Every row gives one point. To make a cloud, some directions were put in groups of two or more. Within a group, all points are equally far from the middle, so they leave a hole (a ring in 2 directions, a hollow ball in 3). The other directions are filled evenly. Then the cloud was stretched, turned, moved and blurred a little. Count the holes, and give their numbers of directions, smallest first.
(in the rows, 128 means zero)

Cloud, 13 rows:
[[161 164]
 [107 161]
 [135 103]
 [115 168]
 [171 134]
 [110 114]
 [151 107]
 [150 172]
 [110 164]
 [147 105]
 [113 167]
 [102 126]
 [122 172]]
Holes: 1 (2)

Cloud:
[[ 99 127  88 149]
 [121  89 156 162]
 [138 131 130 100]
 [ 90 122 162 163]
 [103  75 172 132]
 [103 111 103 147]
 [144 149 128 131]
 [ 99 130 143 177]
 [ 79 134 120 107]
 [139 147 167 156]
 [ 96 147 125 140]
 [150 148 144 149]
 [ 87 102 128 130]
 [165 131  92 143]
 [ 97  88 155 142]
 [141 101 135 173]
 [110 130  75 163]
 [144 112  83 122]
 [118 119  83 162]
 [102 133 154 186]
 [115 148 165 163]
 [100 107 127 154]
 [ 92 102  93 109]
 [162 128  76 138]
 [ 98  78 169 134]
 [114 131 170 100]
 [154 151  96 123]
 [120 154 143 146]]
Holes: 1 (2)

Cloud (53 x 6):
[[102  71 152 122 127 135]
 [140  98 134 102 156 179]
 [119 110  98 175 189 127]
 [ 94  81 148 132 122 135]
 [121 154 141  91  83 127]
 [122 105  73 102 142 158]
 [135  96  74 107 165 130]
 [104 138 153 142 124  89]
 [106  79 138 127 114 134]
 [ 98 143  90 110 125 171]
 [ 84  79 134 119 181 154]
 [136 137 122 167 169 129]
 [ 83 137 142 153 117 149]
 [124 100 117  79 166 176]
 [139 171 100 127 104 108]
 [113 128 144 133 144  85]
 [104  62 127 116 171 128]
 [135  69 127 151 142 127]
 [ 87 141 152 161 106 115]
 [132  87 147 132 176 162]
 [116 177 137 154 120 134]
 [133  91 101  99 174 109]
 [111 146 114 136 125  84]
 [168 116 101 118 142 130]
 [150 113  95 130 157 170]
 [161  95 110 121 141 122]
 [123  88 102  97 131 146]
 [103 159 104  96  98 136]
 [149 108 117 146 164 167]
 [103 125 116  72 114 153]
 [115 114 125 144 131 180]
 [111 112  76 103 126 155]
 [ 90  81 105  93 145 132]
 [113 135 119 101 110 172]
 [139 178  97 137  93 113]
 [ 72  83 104 123 155 130]
 [129  83 118  94 124 146]
 [155 150 123 131 156 139]
 [ 72  84 120 131 157 138]
 [100 165 148 143 112 146]
 [177 139 128 150 138 149]
 [102 131 184 127 107 159]
 [174 156  89 155 115 124]
 [163  92 115 135 133 119]
 [138 127 112 102 151  96]
 [123 169 104 126  91 107]
 [113 169 138 158 136 125]
 [112 120 104 124  84 139]
 [126 147 153 167 143 114]
 [ 58 114 126 132 147 138]
 [ 90 148  89  98 104 129]
 [128 115  74 117 140 170]
 [105  82 120 139 193 148]]
Holes: 2 (2, 2)
